Every row gives one point. Each copy is the shape, with its points in the same order, stretched, turned, moved and blurred by noise. Some copies are also mirrored. Which?
In the rows, zero is written as 128.

Shape:
[[146 120]
 [ 59 126]
 [ 50  93]
 [103  78]
 [170 157]
 [152  89]
 [103  87]
 [193 100]]
Copy 1 (8 x 2):
[[157 106]
 [ 72 107]
 [ 64  80]
 [122  63]
 [182 136]
 [163  60]
 [105  66]
 [194  88]]
Copy 1 is: only turned
Copy 2 (8 x 2):
[[152 106]
 [ 71 152]
 [ 52 130]
 [ 92  89]
 [193 126]
 [147  74]
 [100  98]
 [191  66]]
Copy 2 is: only turned
Copy 3:
[[137 140]
 [ 75  75]
 [ 47 113]
 [ 75 154]
 [167 131]
 [117 182]
 [ 91 141]
 [160 201]]
Copy 3 is: mirrored

Shape, 9 rows:
[[128  43 178]
 [ 88 164 110]
 [160  63 163]
 [114  85 210]
 [100 129 140]
 [163 175 120]
 [ 94 167 115]
 [ 36 137 141]
 [163 133 158]]
Copy 1, 9 rows:
[[169  86 220]
 [ 97 166 113]
 [197 104 179]
 [154 137 225]
 [124 148 153]
 [173 189  93]
 [107 171 113]
 [ 61 144 172]
 [186 164 144]]
Copy 1 is: only turned
Copy 2, 9 rows:
[[232 112 108]
 [102 189 122]
 [200  87 126]
 [230 149 148]
 [148 166 126]
 [ 90 128 171]
 [103 183 132]
 [155 227 100]
 [147 116 169]]
Copy 2 is: mirrored
Copy 3:
[[ 94  39 127]
 [ 83 175 121]
 [128  58 135]
 [ 73  66 169]
 [ 81 130 130]
 [146 173 155]
 [ 86 178 125]
 [ 31 141 118]
 [132 119 163]]
Copy 3 is: only turned

Shape:
[[120  97  74  93]
 [ 55 185 124 114]
 [170 188 121 165]
 [ 87 121 122 135]
 [143 155 172 185]
 [183 190  80  47]
 [ 95  80 149 139]]
Copy 1, 7 rows:
[[120 125 191 166]
 [ 45 162 163  89]
 [140 142  62 141]
 [ 97 105 163 113]
 [127  90  74  85]
 [177 229 160 167]
 [110  58 173 103]]
Copy 1 is: mirrored
Copy 2, 7 rows:
[[102 123 111 164]
 [125 151  69  68]
 [214 193 113 144]
 [138 104  97 103]
 [228 145 138 105]
 [106 241 127 182]
 [136  67 138 103]]
Copy 2 is: mirrored
Copy 3 (7 x 4):
[[ 68 196 114 163]
 [138 188  76  54]
 [202 169 119 146]
 [106 161  88 121]
 [192 118 110 125]
 [131 243 198 149]
 [ 90 127  89 125]]
Copy 3 is: mirrored
Copy 4, 7 rows:
[[102 115  75  89]
 [155  50 164  90]
 [202 141 123 158]
 [113  96 142 122]
 [163 150 178 177]
 [203 142  68  47]
 [ 74 128 155 130]]
Copy 4 is: mirrored

Shape, 7 rows:
[[157 128 155 182]
 [ 43 149 190 104]
 [168 106 112 113]
 [133 134  72  95]
 [ 64 178 103 102]
 [ 99 122 157 171]
 [210 136 122 112]]
Copy 1 (7 x 4):
[[131  80 155 183]
 [203 191 204 109]
 [ 92  97 118 107]
 [ 96 154  86 100]
 [158 218 128 124]
 [180 117 158 159]
 [ 43  89 134 133]]
Copy 1 is: mirrored
Copy 2 (7 x 4):
[[150  88 166 205]
 [  7 116 173 125]
 [167 114 102 114]
 [153 166  58 111]
 [ 62 189  98 135]
 [ 92  88 129 196]
 [209 141 151 122]]
Copy 2 is: only turned

Shape, 11 rows:
[[213  60  74  67 113 153]
 [158  69 145  43 147 157]
 [159 189 184 157 102  80]
 [ 92 117 200 107  81  80]
 [115 119 147 151  88 140]
 [133  77 131  94  52 185]
 [131 132 157 180 142  61]
 [ 99 159 200 164 115 123]
 [125 184 109 125 152  67]
 [190  57 137  80 166 148]
 [190 163  77 123 156 109]]
Copy 1, 11 rows:
[[183  59  49  61 121 145]
 [166  70 113  26 162 122]
 [194 158 207 154  86 113]
 [118 103 194  98  77  77]
 [117 119 148 123 104 134]
 [111  69 113  72  84 180]
 [160 129 169 163 147  64]
 [126 145 219 131 131 123]
 [186 195 125 127 129  66]
 [190  66 106  68 189 130]
 [211 168  93 124 143 111]]
Copy 1 is: only turned
Copy 2, 11 rows:
[[159  22 115  65 118 149]
 [ 98  64 167  37 133 163]
 [192 188 170 149  95  74]
 [ 84 148 199 127  84 100]
 [127 132 126 159  89 147]
 [ 96  78 108  90  55 190]
 [151 130 197 187 141  89]
 [123 188 163 164  98 145]
 [160 151 128 126 163  41]
 [142  54 171  64 152 179]
 [210 108 103 113 163  77]]
Copy 2 is: only turned

Shape:
[[132 108 128  99 133 133]
 [162 123 110 122 140 131]
 [130  98 122 126 132 159]
 [138 249 170 149 133 120]
 [136 107 155  83  87 143]
 [122 105  44 137 121 161]
 [130 110  85 108 147 175]
 [127 102 175 147 134 143]
 [ 96 150 147 114 147 147]
 [108 107 173 131  89 175]
 [149 224  97 126 150 178]
 [147 100 170 137 137 139]]
Copy 1:
[[142 128 110 120 115 111]
 [168 130 132 149 119 139]
 [137 113 114 118 130 156]
 [148 234 202 137 200 108]
 [110 152 116  93  95 113]
 [148 130  61 167 134 185]
 [166 130  83 132 131 167]
 [124 106 157 110 150 129]
 [141 153 106 100 166 109]
 [ 89 140 130  80 140 144]
 [193 223 138 149 179 178]
 [125 112 161 111 130 128]]
Copy 1 is: only turned
Copy 2:
[[142 118 141 117 144 117]
 [175 133 119 120 136  98]
 [177 136 112 112 138 143]
 [103 245 162 170 127  65]
 [163 132 177  98 116 145]
 [166 136  56  58 133 148]
 [168 141  94  87 167 139]
 [150 143 143 161 114 148]
 [105 168 148 138 151 136]
 [169 165 158 126 101 170]
 [149 231 108 101 175  83]
 [166 131 147 159 119 130]]
Copy 2 is: only turned
Copy 3:
[[102 105 140 130 141 119]
 [108 144 112 139 144 121]
 [115  93 116 141 134 134]
 [146 222 145  39 145 193]
 [ 85  95 174 147 108 142]
 [ 81  95  42 121 131 115]
 [ 92  99  83 129 164 134]
 [156  98 156 138 123 143]
 [128 111 141  76 152 153]
 [126  73 158 133  96 169]
 [101 197  75  66 183 195]
 [146 109 154 151 127 137]]
Copy 3 is: mirrored
Copy 4:
[[141 132  96 132 109 146]
 [143 153 102 164  85 146]
 [148 123 130 155 124 157]
 [178 228 150 147  74  53]
 [119 113 131  90  96 134]
 [182  75 101 201 108 153]
 [191 108 106 169 109 172]
 [117 154 154 131 147 137]
 [174 148 115 124 140 122]
 [122 112 195 114 150 129]
 [240 185 129 184  61 123]
 [112 164 140 131 124 148]]
Copy 4 is: mirrored
